Each row is a point. To make a cloud, some directions were put in groups of two or more. Within a group, all points are equally far from the middle, so they leave a hole (a ring in 2 directions, a hollow ball in 3). The other directions are filled evenly. Then the cloud was stretched, turned, moved and blurred a little. Count the holes, and give their numbers of directions, smallest first.
In the rows, zero is written as 128.

Cloud (14 x 2):
[[164 156]
 [104 131]
 [ 95 143]
 [112 122]
 [ 92  71]
 [102 167]
 [151 184]
 [167 173]
 [145 184]
 [ 80 115]
 [154  97]
 [116 128]
 [ 90  71]
 [ 98  64]]
Holes: 0

Cloud, 14 rows:
[[172 191]
 [164 132]
 [153 142]
 [153 119]
 [ 94  75]
 [121 136]
 [131  92]
 [ 82 130]
 [193 208]
 [145 138]
 [170 132]
 [ 84 148]
 [153 180]
 [ 99 116]]
Holes: 0

Cloud, 19 rows:
[[127 151 144]
 [168 118 178]
 [178 174 140]
 [120 127 111]
 [ 79  83 151]
 [109 110 148]
 [118 100 166]
 [204 185 173]
 [135 140 106]
 [207 177 145]
 [117  89 124]
 [119  67 132]
 [112 149 153]
 [155 173 138]
 [ 90  99 103]
 [174 185 181]
 [154  79 168]
 [149 164 128]
 [193 152 167]]
Holes: 0

Cloud, 27 rows:
[[119  79 131 171]
 [159 192 146 119]
 [107  88 105 117]
 [135  69 139 152]
 [175 132 120 174]
 [102 176 128 180]
 [146  63 130  99]
 [132  76  80 169]
 [ 89 160 154 164]
 [ 98 164 131 184]
 [178  74 130  87]
 [123 186 126 170]
 [179 146 147 154]
 [126 190 119 132]
 [154 175 178 108]
 [191  84  96 137]
 [134 189 128 163]
 [172 143 119  84]
 [108 138 120 197]
 [157 101 142  69]
 [168  66 132  92]
 [171 149 142  72]
 [155  76 148 144]
 [104 163 176 126]
 [125  66 127 159]
 [116 191 125 160]
 [186 110 114  83]]
Holes: 2 (2, 2)

Cloud (56 x 6):
[[172 146  75 200 131 152]
 [104 150 193 156 182 150]
 [177 135 175 114 125 186]
 [132 156  84 138 141 157]
 [157 113 134 212 128 152]
 [160 131  95  93 109 147]
 [ 85 131 178 144 167 155]
 [135 125 104 107 206 140]
 [140  55 154 121 152 124]
 [117  71  71 143  89 138]
 [123 143  99 162 158 183]
 [111  72  99  97 151 163]
 [115 171  96 136 211 147]
 [180  80  98 166  91 201]
 [194 143  98 151 122 187]
 [130  75 152 152 105 132]
 [151 115 124  75 117 150]
 [146  43 111 127 119 146]
 [164 100 171 176 109 141]
 [125 180 136 119 194 109]
 [200  66 130 116  82 115]
 [161  51 140  99  97 152]
 [125 139  72 116 100 154]
 [182 168 109 141 120 130]
 [116  94 193 147 140 168]
 [ 96  71 156 137 135 192]
 [120 101 117 176 165  87]
 [150 116 145 160 107 111]
 [115 163 116 157 141 203]
 [125 196 167 115 192 169]
 [112 134  94 135 180 173]
 [133  89 107 156 108 205]
 [144  83  73 152  67 182]
 [138 175 157 113 106 194]
 [131 136 126 158 110 123]
 [119  49 144 137 110 163]
 [104 139 103  82 165 174]
 [ 86 177 139 144 165 197]
 [162 153  97 140 116 201]
 [ 90 178 126 127 162 187]
 [196  95 137 127 101  95]
 [139  77 161 140  77 142]
 [126 109 105 174 131 179]
 [155 153 192 126 168 153]
 [122  40 103 138  94 144]
 [171 172 122 141 165  98]
 [147 175 152 145 104 179]
 [170  77 162 152  67 139]
 [164 176 123 142 106 168]
 [182 124 107 128 124 184]
 [109 141 118 123 152 226]
 [112 142  92 129 147 182]
 [148  63  75 165 118 131]
 [152 169 103 153 140 194]
 [ 93 144 158 147 134 172]
 [102  65 126 137 108 181]]
Holes: 1 (3)

Cloud, 87 rows:
[[ 93 134 160 132 124 166 115 105]
 [198  69 118  80 118 141 167 126]
 [154 138  51 167 131  98 158  42]
 [135 154 122 104 118 146 132  56]
 [117  96 102 117 105 128  93 141]
 [115 139 156 206 135 147 138 145]
 [123  98  98  55 125 173 160 152]
 [141 106 139 109 106  72  99 106]
 [202 100 117 129 162  98 152 128]
 [106 122 105 118 157 154  78 127]
 [118  94 189 133  96  15 179 108]
 [109  85 133 145 104 176 165 125]
 [ 88 170 170 101  93 103 134 124]
 [166 176 138  53 152 166 108 129]
 [145 139  28  54 149 168 155 141]
 [129 138 130 107 175 156  93 136]
 [176 133  81  72 143 120 111  49]
 [108 170 135  88 118 134 184  94]
 [137 163  73 154 154 142 143 108]
 [122 142 158  92  73 148 113 204]
 [127 142  53 107 141 132 120  95]
 [ 95 101 118 179 173 114 174 100]
 [ 95  91 136 152 183 106 154 113]
 [156 117  80  90 118  80 162 106]
 [ 96 113 147 181 109  90 178 131]
 [144 129 164  85 150 134 147 156]
 [185 123 133  93 130  70 108  83]
 [125 143 171 112 130  58 195 124]
 [103 105 127  77  57 136 100 128]
 [191 124 126 127 100 150 132 134]
 [142 128  94  80 156 175 213 161]
 [173 109 149 141 169 122 131  72]
 [ 75 145 123  84  91 160 135 162]
 [140  82  37 139 149 174 176 107]
 [155 140 105 136  96 129 171  77]
 [100  86 126 128 115 134 112 130]
 [176  97  77  69 115 149 154 102]
 [147 175  46  95 165 197 145 157]
 [115 113 154 139  70  78 149  59]
 [127 114 166 103 146 106 152 177]
 [126 113  99 153 119 145 166  83]
 [181 126  86  42  99 109 133  79]
 [ 94 128  85 127  95 191 112 144]
 [ 70 162 122 122 116 115 128 128]
 [ 99 100  97 149 115  64 167  85]
 [176 115  48 153 148 114  88  70]
 [124 121  85 124 102 115 155  82]
 [154 117  86 122 118 136 128 109]
 [102  69 142 122  68 148 104 103]
 [163 183 148  50 147 157 133  87]
 [117 113  59 112 169 141 137 133]
 [157  60 151  96  64 128 165 103]
 [149 214  67  98  98  96 165  93]
 [138  99 105  63 164 130 137 154]
 [152 172 135 119 148 157 171 172]
 [168 122 120  96 149 125 116 145]
 [120 121  89 137 110  64 152  74]
 [147 174 122  30 112 181 120 109]
 [150  91  93 160  97 164 145 100]
 [157  90  77 166 109 136 133  89]
 [ 80 142 134  70  91 143 147 126]
 [166  90  83  58 130 144 128  94]
 [161 158  48 106 112 187 135 122]
 [107 152 103 136 159 163 112 196]
 [ 99  97  95 127 165 164 143 135]
 [180 157 128  99 184 151  94 113]
 [122 152 109 148 169 163 113 117]
 [170 147  77 177 172 122 147  79]
 [150 184  77  32 141 150 120  99]
 [ 91 138 178  69 110  88 142 110]
 [154 151  48 163 140 168  98 122]
 [139 122 116  86 135 146 138  49]
 [135 152 114 109 115 124 195 125]
 [ 82 106 130 126 118  90 160  64]
 [184  94 105  82 106  93 117 124]
 [ 81 173 128  82 157 108 158 146]
 [163 144  64  94  97 125 173  90]
 [136  70 143  98 142 130 142  81]
 [ 95 114 122 171 103 111 189 108]
 [163 156 121 104 178 101 182  87]
 [151  58 132  83  70 128 123 133]
 [137 149 105  95 139 114 163  64]
 [163 126   7  91 109 151 158 133]
 [172 139 101 145 136 145  92 170]
 [108 173 127 129  70  90 164 141]
 [ 88  97 112 111 146 146 179  94]
 [ 98 125 172 174  91 150 123 122]]
Holes: 0
